Rows are points. Each copy is the shape, with its points in the same order, stretched, turned, moved and blurred by noise. Is it also mirrored, or only turned?

Shape (7 x 2):
[[ -5 -44]
 [-10 -53]
 [-21 -36]
 [  1  34]
 [ -8  25]
 [-22  14]
 [-27  -2]]
Copy 1 (7 x 2):
[[-54  -2]
 [-65  -8]
 [-43 -22]
 [ 29   6]
 [ 17  -3]
 [  7 -20]
 [ -9 -25]]
Copy 1 is: mirrored
Copy 2:
[[ -7 -43]
 [ -3 -55]
 [ 10 -36]
 [ -8  37]
 [ -1  30]
 [ 14  16]
 [ 18   1]]
Copy 2 is: mirrored
Copy 3 (7 x 2):
[[ 17 -42]
 [ 14 -55]
 [ -3 -41]
 [  1  22]
 [ -7  16]
 [-17  -1]
 [-18 -12]]
Copy 3 is: only turned

Shape (7 x 3):
[[-31 -30  -3]
 [-17  18  12]
 [ -6  34  29]
 [-18 -52  27]
 [ 27  38 -32]
 [ 22   3   6]
 [ 35   7 -35]]
Copy 1 (7 x 3):
[[ -8 -38 -35]
 [ 13  -1  -7]
 [ 16   6  15]
 [ -7 -67  -8]
 [-35  40  -6]
 [-25  -6   8]
 [-52  15 -10]]
Copy 1 is: mirrored
Copy 2 (7 x 3):
[[-10 -32  34]
 [-21  12  13]
 [-29  27  -8]
 [-24 -56  11]
 [ 30  39  -1]
 [  7   0 -12]
 [ 41   8  -1]]
Copy 2 is: mirrored
Copy 3 (7 x 3):
[[ -7  27 -39]
 [-18   4  -6]
 [-16 -16  26]
 [ 19  48 -15]
 [  0 -54 -26]
 [ 11 -20  -4]
 [ 17 -38 -43]]
Copy 3 is: mirrored
Copy 4, 7 rows:
[[-44  14  25]
 [ -6  -7  -5]
 [ 16 -22  -4]
 [-31   8  64]
 [ 28  40 -36]
 [ 20  21  14]
 [ 21  58 -10]]
Copy 4 is: mirrored

Shape, 9 rows:
[[  2  18  31   8 -16 -23]
 [ 20 -16   0 -13  45  13]
 [-17  52 -21  13   6 -30]
 [  6  32 -25 -22  32 -25]
 [  9  16 -10   3  22  26]
 [-37 -29 -13   7 -56  19]
 [ -9  17  47 -43 -19 -28]
 [ 22  11  14  -7  -8 -26]
 [-12  11 -49   4 -35  36]]
Copy 1:
[[ 30   7  18 -16 -15 -34]
 [ -3  -4  -5   9  36  27]
 [ 65 -14 -19 -41  -2 -18]
 [ 27   3 -32 -42  35   2]
 [ 24 -16  -4 -11   2  30]
 [ -4 -63 -12   9 -57 -34]
 [-11   3  23 -54   9 -49]
 [ 18  23  -4 -16  -1 -22]
 [ 19 -45 -36 -17 -54  13]]
Copy 1 is: mirrored
Copy 2 (9 x 6):
[[  8  22  30  11 -13 -12]
 [  9 -31   2 -12  49  20]
 [-23  26 -27  -8  -1 -41]
 [ -5 -14 -15 -31  29 -40]
 [  0   4 -20 -23  24  20]
 [-28 -18  -1   0 -77  36]
 [ -7   5  75 -20 -15 -34]
 [ 26   1  23   0  -4 -20]
 [-12  -1 -47 -38 -47  23]]
Copy 2 is: only turned

Shape (11 x 8):
[[-10 -15  12  23  33 -52 -14 -21]
 [  5  -4  32  -1 -26  -9  15  52]
 [ 10 -24 -13  31  11 -19  -5  -4]
 [ 51  -3  24  -8 -19  17 -28 -14]
 [ 44  15  54  33   0  16 -25 -13]
 [ 14 -33  -4 -33  27  32  44  20]
 [ 41  -5  41  32 -31  14  -9 -22]
 [ 10  27   4  -3   1 -28  33  51]
 [-17  30  19 -12 -13  17   6  32]
 [-15  23  14 -20 -10 -28  49  32]
 [ 22 -35 -24   7   3  13  39   6]]
Copy 1, 11 rows:
[[-51  27 -23   0  18  15  21  12]
 [ 14  18 -22 -22 -36 -13  52  49]
 [ -3  13 -39 -10   7  34  20   7]
 [ 25  41  27 -30 -21  21  -4  13]
 [  9  50  42  19 -19  38   5  22]
 [ 47 -24  -5 -38  23  -1  57  -7]
 [  7  45  25 -13 -38  54  14   8]
 [ 26  30 -35   8 -13 -34  50  25]
 [ 20  -9  -4   3 -39 -29  22  16]
 [  9  19 -37  -4 -28 -47  57   5]
 [ 32  -7 -38 -29   1  36  44 -13]]
Copy 1 is: mirrored
Copy 2, 11 rows:
[[-12   3  24   3  21 -40 -28 -37]
 [ 26 -39  17  26 -18  27  20  19]
 [-11  14 -15  22   2 -27 -31 -13]
 [  8  40  24   1 -37  22 -37  20]
 [ 21  48  50  44 -11  24 -25   4]
 [-32   1   7 -12   1   9  19  69]
 [  0  36  31  34 -43  19 -22 -12]
 [ 44 -11   3   0   5   4  37   5]
 [ 22  -9  10   0  13  48  24  -1]
 [ 16 -30  10 -18   0   6  48  -6]
 [-29  17 -21  11 -16 -17  10  32]]
Copy 2 is: mirrored
Copy 3:
[[-14  -1  -8 -52  27  19 -15 -18]
 [  3  -1  39 -19 -33 -29 -20  44]
 [ 17  -5 -13 -27   5  27  -3  12]
 [ 41 -12  27  -2 -13  19 -70   8]
 [ 32  20  64 -24  -7  37 -58  -3]
 [ 32 -41  16  27  34 -18  -5  39]
 [ 36 -12  61 -26 -41  39 -40   4]
 [ 20  18  15 -20 -14 -57   7  28]
 [-10  21  33  12 -21 -28 -14  23]
 [  5  -4  22 -16 -16 -65  13  10]
 [ 51 -34   0   1  13   4   9  32]]
Copy 3 is: mirrored

Shape (17 x 11):
[[ 59   8  13  24  -1   2 -43  -4  -5  -3  35]
 [  5   9  24 -30   0 -11  18 -39 -34 -11  19]
 [-20   5   0  23   1  52 -47   4  21 -23  40]
 [ 22  -6  35 -30 -35   5  13 -24  -7 -30 -45]
 [  3  -4  19 -18   0 -33 -19 -37  -9   4 -20]
 [ 15  -2  -5  22  37  50 -15  39  36 -15  20]
 [-20  -4 -23  34 -19  36 -18  37  29  21  19]
 [ -3  25  40 -13  -8 -29   5  18 -31 -29 -16]
 [-12 -28 -10   3  10  56 -31  32  20 -13  24]
 [-12   7  -6 -34 -20  -4 -12  11  47 -44   0]
 [  2  21  43 -39   0  -1 -20 -30 -34  -8 -23]
 [ 26  40  60 -20 -24   6  10 -38 -14  14  16]
 [ -8  -6 -43  30  25  42   1  18  40 -19  31]
 [ 26  26  55 -12  21  -5 -11 -31   0  28  -7]
 [ 37  57  14 -53 -10  -8 -11 -29 -41   9 -25]
 [ -7  14  -6  11 -15  10   1 -17  -6 -48 -41]
 [-21  19  -6  34  14  37 -29  12  47 -26  18]]
Copy 1:
[[ 50  18   7 -11   6  -4 -18  18  32  37  36]
 [-14 -11   8 -55  10 -23  21 -23  -9  44  21]
 [-20  24  23  10   0  27 -53  -4  29  -8  46]
 [ 11 -13  18 -59 -19 -18   6 -27 -11  -9 -49]
 [  1 -13   7 -27   8 -38 -16  -4  -8  48 -24]
 [  0  10   9  16  34  53 -20  27  43 -18  18]
 [-28  28   0  34 -20  42 -19  33  29   5   5]
 [-12   5  15 -45   1 -37  22  26 -33  -2   2]
 [-15  -9  -4   2  -4  51 -41  18  25 -14  18]
 [-32  26 -13 -37   4 -16 -25   4  38 -23 -20]
 [ -3  -9  31 -71  14 -16 -14 -10 -40  33 -10]
 [ -2  21  58 -68  -2 -18  25 -13   5  51  10]
 [-15  21 -25  34  23  45  -8  -5  49 -13  21]
 [  5   0  52 -42  34  -9   0  10   2  62 -13]
 [ 21  29   9 -93  26 -12   4  -4 -40  57 -12]
 [  5  22   0  -5   2 -14 -10 -35 -22 -23 -25]
 [-20  40  19  29  24  22 -38   3  38 -19  16]]
Copy 1 is: only turned
Copy 2:
[[ 64 -14  -9 -11  19  29 -10 -19 -27  -9  29]
 [ -2   8  36 -12   1 -16  37 -46 -17 -18  13]
 [ -9 -24  13  -8   8  60 -19  -4  30 -10  43]
 [ 11  -2  45 -10 -36   6  45 -12  12 -39 -30]
 [ 24 -12  50  19 -16 -22  11 -28  -1  -6  -1]
 [ 19  -3  -4  -8  57  59  -1  17  36  -9  16]
 [ -9  -1 -14 -31   9  37 -28  34  17  23  11]
 [ 13  27  76  -6   1  -5   9   1 -26 -38  -5]
 [ -3 -21   8 -19  22  55  13  25  35   4  38]
 [  2  15  26  -1 -13  -3   1  23  58 -37  11]
 [ 23   8  78   4 -19   5  27 -37  -3 -11   9]
 [ 25  20  31 -56  -8   5  14 -51 -12 -17   4]
 [-22  -4 -31   0  41  36  -5   2  34  -5  16]
 [ 41  -5  47 -20  20   2   2 -53  -3   8 -13]
 [ 40  56  50  -3 -31   1  43 -36 -11  -5  12]
 [-19  17  38  31 -25  25   6  -8  18 -39 -18]
 [ -7  -7   4   2  25  45 -35   6  43  -8  12]]
Copy 2 is: mirrored
Copy 3:
[[ 31   6   3  48 -14  19 -21 -16  15   3  30]
 [ 13   6  37  -6  11 -13  25 -41 -26 -16  -6]
 [-38   4   5  35 -33  43  22   0  26  -9  49]
 [ 22  16  19 -24 -19   2   2 -24  20 -29 -56]
 [-12   8  26  -4  11 -27 -23 -37  10   2 -21]
 [  1  -5 -13  31   4  43  24  40  52 -17  33]
 [-31 -11 -35  33 -27  33  32  29  27  39  19]
 [ 11  36  30 -18 -13 -26  -2  23 -20 -18 -22]
 [-23 -23 -12   0 -16  51  18  20  36 -10  40]
 [-19  29 -37 -23 -19 -18  17  -9  33 -33  12]
 [  3  37  62 -26   1   1 -11 -31   1  -8 -16]
 [ 35  34  55  13 -23  -9  35 -46   7  14  -7]
 [-27 -12 -44  43  16  38  44  21  30 -17  25]
 [ 21  22  62  17  10 -15   1 -31  37  19  -5]
 [ 34  75  35 -21  22  12  -7 -42  -2  12 -19]
 [-21  33  -4  10  -2  19  -1   2   4 -35 -49]
 [-40  20 -12  44 -14  23  26  18  42 -13  29]]
Copy 3 is: only turned
Copy 4, 17 rows:
[[ 38 -33   0  -4  -2  18 -40 -15  11  33  55]
 [-14   0   2 -39  -1 -39  -8 -66 -17   5  23]
 [-18 -11 -21   6   5  45 -49  18  22 -25  27]
 [ 29  -7   4 -46 -13 -23 -25 -53 -13  -9 -43]
 [  1 -36  24 -34   0 -37 -16 -36  21  24   1]
 [ 13  -1 -16   7  32  61  -1  25  21 -15  15]
 [-12   9 -32  30 -25  31 -20  27  34  14   9]
 [ 21  15  17 -26   9 -59 -32 -16 -19  -9  -7]
 [-23 -15 -32  -6  10  46 -29  33   7  -1   8]
 [  4  -7 -20 -56  -7 -14 -22   9  35 -45  -4]
 [ -8  -8  44 -63   2 -19 -36 -43 -21  15  -6]
 [ 18  26  15 -48  -4 -11 -35 -80  10  25  23]
 [ -1  -9 -30  23  11  38  17  29  30 -38  25]
 [ 14   2  39 -32  27  -2 -14 -54  28  48   0]
 [  9   2  54 -79 -21 -18  -1 -49 -12  22  17]
 [  8 -19  26  -8 -21 -13  -5 -25  -5 -39 -27]
 [-13   9  -1  17  13  34 -24  32  51 -38  18]]
Copy 4 is: mirrored

Shape:
[[ 27   6   9  20 -25  26 -27   4  10 -33  29   4]
 [  4 -30 -10   3   4  14 -15  -3  13 -22  35  28]
 [ 42 -70 -29  38  13  -7   3 -16  24 -16  25  21]
 [ 57   2 -14  38  -9  32 -25  -7  32 -16  -1  16]
 [ -9 -14  58  11  20   1  15  11   2  70 -24 -18]
 [ 46 -32   0   1 -31  37 -33  28   1 -29  -5  13]
 [ 10  15 -19   7 -38   3 -19  37   8 -32  34  -9]
 [ -7  12  53 -45  23 -18  37 -26   7  30 -46   5]
 [  3   4  16 -25  27  11  18  -1   5   6 -20 -61]
 [ -7 -11  15 -19  -5 -37  32 -34 -36  45 -47 -40]
 [ 16 -11  19   7 -20  24 -22  35  13 -10   8  19]
 [ 27 -23  -5  39   3 -36 -44 -13  29 -11   1  20]
 [ 52  -9 -12 -16  -8  -7 -28  55  15 -28  10   5]
 [-19 -12  58  -5  49 -24   9 -14 -22   6 -49 -40]
 [ 56  19   3 -32   2   7 -39  13 -34  -4  47 -17]
 [  8 -46 -26  -8   1  -2 -53 -27  40   9   2  -6]
 [ -7   9  18   7  40  -5  30  11  19  47 -39  -3]
 [-26  11   8  -6  42   7   7   2 -36  35 -55   0]]
Copy 1:
[[ 14  13  28   0 -37  42   0  17   5  -5   6  25]
 [  8 -18   3  15  -8  35   6  24  -4 -35 -11  16]
 [  1 -20   7  66 -13  26  -7  13  35 -47 -23 -10]
 [ 14  43  19  40 -12  45  -2  19  28 -23   4  28]
 [ 15  -2  20   6  34 -45 -28 -20  -9  36 -26  21]
 [ 44  -8  41  23 -16  70   1  28  20   3 -23  28]
 [  3   3  17 -15 -44  37  26  55  14   6 -15  12]
 [ 47  17 -15 -22  37 -50  11 -72 -20  -5 -37   1]
 [ 10  10  10 -35  39 -10  -6 -14  22  18 -17 -33]
 [ 15   4 -18  12  27 -28  18 -66 -15  36 -48 -51]
 [ 30  -7  31   5 -20  26  -3  30   5   4 -20  46]
 [  2  23  29  47 -21  18  -1  24 -11 -45 -45  -3]
 [ 46   3  44   5 -16  31  20  67  22 -13 -36   0]
 [ 34  11   2 -21  27 -30 -46 -36 -35  10 -48 -44]
 [ 32   3  41  -4  -2  23  33  46 -23   3  32 -31]
 [-22  -6  27  32  38  47  24  16  -2 -38 -46 -10]
 [ 23  26 -18   4  40 -45 -13  -9  10  11 -35  12]
 [ 37  27 -39  -2  47 -14 -10  -3 -35  28 -40 -11]]
Copy 1 is: mirrored
Copy 2 (18 x 12):
[[  6  -1   4  14 -28  19 -15  30  21 -23  28 -14]
 [-34 -24  -6   5   1   4 -26  16  29 -11  33   7]
 [-20 -68  -3  34  22  -3 -33  29  45 -14   9  20]
 [ 23 -16 -10  14 -20  23 -29  14  48 -35  -5  -6]
 [ 13  -2  55  -7  40  12  30 -23 -18  25 -30  24]
 [  3 -37  11 -22 -31  28 -19  45  21 -47   9  17]
 [  8 -11  -8 -18 -25  -1  11  51  25 -13  47 -30]
 [-17  38  28  -7  28 -29  25 -24 -25 -14 -47  28]
 [  5   7   7 -11  36   7   8  19 -39 -11 -28 -31]
 [  8 -12  13   3  17 -42  41 -11 -63  10 -38  14]
 [  3 -13  22 -20 -13  22   1  25  27 -24  21  11]
 [ 12 -44  26  15  -1 -30 -32  -4  34 -34  25   9]
 [ 11 -29  15 -47  -9  -9 -24  70  36 -36  17  -1]
 [ 13   6  36  12  56 -18   7 -14 -72 -21 -15  21]
 [  9   8   9 -25 -33 -13 -52  64  -8  16   5  -7]
 [-22 -63  19 -11  -8 -12 -42 -12  13 -27   5 -24]
 [ 17  10  11 -17  54   0  26 -21   3   3 -27  15]
 [ 20  10 -16 -25  38  -1  14 -33 -47  -5  -6  35]]
Copy 2 is: mirrored

Shape (15 x 12):
[[-10  46 -19 -14  13   5  16   1  37  11 -13 -15]
 [ 36 -25   4  -6   8  -2   6 -19 -22  17  -2 -22]
 [ -6 -27  11  -4   9  -7  20 -23  47  16  53  14]
 [  6  -7   2   4  18   9  21   0  32 -75  -7  -2]
 [-15  -8 -69  12 -46 -39  19  13 -23  16 -13  11]
 [-20 -10   8   9  -9 -19  17   0 -15  13  14 -17]
 [ 21 -13   7 -16  13   3  12  15  -1  20 -15  -3]
 [ 17 -16 -30  28   0 -13   7 -26 -21   5  -9  15]
 [ -5 -14   3 -13 -51 -32 -46 -21 -12  -1  42   2]
 [ 11  -9  10 -15  20 -13 -28   8  -7   7  -1 -51]
 [-30  -5 -19 -19  15 -33   5 -20  15  -7  -3  11]
 [ 18  52  13   5  -5  -3   8 -13 -20 -23 -12  17]
 [-32 -17 -24   6  -5   2 -22 -24 -23  17 -10  15]
 [-30 -21   4  11   7 -36 -75 -19   5  20   2   9]
 [ 15  34   4 -16   6  -4  -8  13 -25   2  37  -8]]
Copy 1, 15 rows:
[[-26  -9   6 -44   6  29   1 -25   9  41   0  -4]
 [ -6   4 -24  -3 -21   9 -14  11 -19 -19  21  39]
 [ 32  13   6 -32   2  24  48 -15 -19  -7 -29   7]
 [ 12   1   2 -14  22  14  40  17  -8  14  51 -49]
 [-38  48 -14  -2  36  -3  -5  16  17 -32 -71 -16]
 [ -6   4   2  -7   5 -22  18  10   1  -5 -18  22]
 [-24 -19 -19  -3 -25  25   3   9 -16  -5   1   7]
 [ -6  43 -30  12  17  10   4  -2  -1 -27   5  10]
 [ 34  11  31   1  26 -15 -37  -2 -26 -41 -45  15]
 [ -3 -23  15  -1 -38   1 -28  13  11 -14  18  31]
 [-16   3  29 -25  27  25  22 -15  14 -31 -13  -5]
 [-27  14  -1   0  23  -1  -9 -18 -39  37  25  -5]
 [ -3  -5 -13  10  34   5  -8 -22  22 -47 -11  19]
 [ 27  -6  41  41  11  18 -23 -24  32 -56 -21  30]
 [-21   6   1  -9 -25 -21 -16 -22 -27  10  -7   8]]
Copy 1 is: only turned
Copy 2 (15 x 12):
[[  5   3 -40  -3  20  -2 -37 -17  15  -7  -1  17]
 [  7 -15  -1  -5  12   7  25  -3  -6  19   9 -36]
 [  6   7 -33  11  -8 -28   0 -23   8 -32  65 -28]
 [-39 -35  -3 -14   2 -29 -45  18 -13 -30  -5  19]
 [ 16  10  12  17   0 -32  64  13  39  -7 -51 -11]
 [ -4   4  -8  13  -3 -31  21  -6  18  21  12 -16]
 [ 13   4 -15 -17  15  -4  13  -1 -20  10  13   4]
 [ 12 -14   8   1 -30 -13  26   3   9  -1 -23 -38]
 [-24   2  12  -5  -5  25  33  24  61   2  18 -24]
 [ -2 -18  14  -9  37  19 -16  10  14  37  11   1]
 [  5 -32 -18   0  -9 -16   2  -3  45 -19   9  -6]
 [-33   1 -23 -45 -30  -4  -5  -9  11  -5 -24  -1]
 [ 17 -18  -3  33 -31  18  14  12  26  18  -4  -9]
 [ 20 -14  15  -6 -26  31 -10  32  60  23  22 -11]
 [-25  15   1 -21  -8   5   3 -28  12   6   6  15]]
Copy 2 is: mirrored
Copy 3 (15 x 12):
[[ -7 -10  20 -15 -33 -18  24 -26 -28   2 -34  17]
 [-29  -6  12 -52   6 -12 -42   9  29  54  21   6]
 [ 30 -37 -36 -47  29 -12 -18  52 -40  11   5 -34]
 [  0 -19 -92 -27 -18  -9 -30 -28   9 -60   5  26]
 [-17 -33  18  95  -7  37 -18  -3  -8  47 -15 -11]
 [-18  -4  14  -7  -6   7  -9  19 -10   9  38   0]
 [-26  18 -10 -22   0  -8  -6   5  11  38   0 -14]
 [-16 -43  -9   4  12  32 -11  18  39  32   4  23]
 [ 52   8   7  33  28 -30 -29   6  34  26  66  -1]
 [-51  27  19 -32  15 -60  -9 -16  33   1  31   6]
 [ -1 -36 -18   7 -33 -28   5   6  12  -6 -16  -9]
 [ 15   9 -14 -19 -48  16  32 -24  28  24  39  64]
 [ 16 -19  28  17  -3   7  -4  31  40   6 -17   6]
 [ 14  -3  11   6  47 -26  39   9  73  -9  22 -21]
 [-10  27  -1  -8  -5 -38   2  20  -7  21  36  55]]
Copy 3 is: mirrored
